Rows are points. Each copy is the shape, with its points in the same order, stretched, turned, moved and blurred by noise. Is it also mirrored, or only turned?
In the rows, 128 means zero.

Shape (8 x 3):
[[ 79 128 162]
 [134 151  99]
 [135 101 126]
 [156 114 174]
 [153 140 165]
 [134  76 111]
 [142 122 124]
 [143  93 136]]
Copy 1:
[[ 77 104 139]
 [172 107 125]
 [132 156 127]
 [119 164 185]
 [135 138 185]
 [131 178 103]
 [147 141 136]
 [127 173 136]]
Copy 1 is: mirrored
Copy 2:
[[ 94 153 160]
 [158 149 103]
 [141 109 127]
 [ 89 101 105]
 [ 99 125  96]
 [150  89 145]
 [140 125 118]
 [125  92 131]]
Copy 2 is: mirrored
Copy 3:
[[ 85 131 171]
 [122 134  95]
 [127  97 131]
 [161 124 164]
 [161 143 146]
 [124  75 124]
 [139 114 122]
 [141  88 132]]
Copy 3 is: only turned
Copy 4, 8 rows:
[[ 71 142 153]
 [155 144 112]
 [123  98 115]
 [126  83 165]
 [137 107 168]
 [118  81  90]
 [138 110 123]
 [122  83 121]]
Copy 4 is: only turned

Shape (10 x 4):
[[140 105 108 122]
 [145 106  96 162]
 [140 132 144 108]
 [128  95 170 107]
 [127 121  99 135]
 [112 165 145 103]
 [140 100 137  92]
 [135 143 145 107]
 [133 192 142 100]
 [160 111  95 154]]
Copy 1 (10 x 4):
[[122 106 115 113]
 [ 89  96 128 127]
 [144 137 137 105]
 [177 106 155 115]
 [107 121 113 134]
 [153 178 132 124]
 [166 107 125  98]
 [141 145 138 102]
 [134 200 133 101]
 [ 86  91 123 112]]
Copy 1 is: mirrored
Copy 2, 10 rows:
[[140 127 126 109]
 [167 125  89 134]
 [117 166 147 114]
 [145 146 193 121]
 [126 125 104 126]
 [ 74 169 143 133]
 [131 140 168  92]
 [106 172 144 118]
 [ 65 199 123 121]
 [165 141  89 115]]
Copy 2 is: only turned

Shape:
[[111  79 154 140 100 151]
 [ 97  89 121  98 137 137]
 [114 138 128 161 120 146]
 [135 141 134 130 141 155]
 [113  66 162 145  98  90]
 [103 152 164 114 140 141]
 [145 138 116 113 109 115]
 [144 147 175  83 160 126]
 [162 118  87 156 140 153]]
Copy 1 (9 x 6):
[[ 91 106 152 146 111 147]
 [ 88 119 126 100  84 133]
 [118 127 130 149 138 126]
 [137 133 114 125 116 156]
 [ 84  63 173 136 133 115]
 [138 146 157 101 130 127]
 [156 103 124 126  97 119]
 [168 130 141  66 114 166]
 [129 109  62 148 116 158]]
Copy 1 is: only turned
Copy 2:
[[147 135 124 177  87 104]
 [151 129 100 126 131  95]
 [114 151 118 175 129 130]
 [145 133 116 166 147 144]
 [118 105 150 173  86  79]
 [154 137 134 180 162 102]
 [127 133 157 133 138 137]
 [179  96 150 172 175 119]
 [113 125  94 140 127 179]]
Copy 2 is: mirrored
Copy 3 (9 x 6):
[[138  94 178 160  86 125]
 [ 97  96 160 127 109 151]
 [123 136 135 166 117 105]
 [117 134 142 134 156 103]
 [159 105 176 148  73 175]
 [ 98 158 177 141 146 124]
 [114 154 139 110 112 123]
 [112 153 179  95 172 144]
 [144 103  91 129 130  92]]
Copy 3 is: mirrored

Shape, 11 rows:
[[155 146 123  98 144 101 116 100]
 [147 156 135  97 149 106 127 163]
 [148  80 148 159 107 137 104 165]
 [125 147  99 112 129 166 121 128]
 [104  91  78 137 137 141 132 137]
 [136  77  88 137 120 150 129 128]
 [127 112 131 161 131 130  88 120]
 [158 175 136  88 104  73 131 123]
 [152 177 125 137 129  88 133 110]
 [129  89 182 144 124 142 138 153]
 [157 113  85 124 144 153 147 140]]
Copy 1, 11 rows:
[[107 120 103 150 117 117  84 106]
 [104 113 141 152 122 147  83 161]
 [183 129 203 105 102 143 119 125]
 [128 170 123 136  88 140 125 143]
 [166 170 131 113 148 148 144 134]
 [182 163 137  97 126 124 132 126]
 [159 140 159 152 109 140 131  86]
 [ 62 126 136 132 121 103  64 128]
 [ 88 126 136 164 128  94 113 116]
 [158  84 179  97  94 159 138 127]
 [164 147 121 121 122 115 122 162]]
Copy 1 is: mirrored
Copy 2 (11 x 8):
[[130 150 124 109 100  65 132 120]
 [120 148  98 146 127  93 109 168]
 [156 132 159 169 190 151 119 129]
 [ 97 138 113  92 146 115 140 127]
 [ 99 114 105 144 148 148 151  71]
 [132 127 114 131 164 136 152  69]
 [120 141 180 137 143 119 134 112]
 [144 120 112 121 101  56 150 173]
 [124 157 129 126  92  79 162 159]
 [165 137 146 141 151 185 114 140]
 [125 165  75 122 151 122 141  95]]
Copy 2 is: mirrored
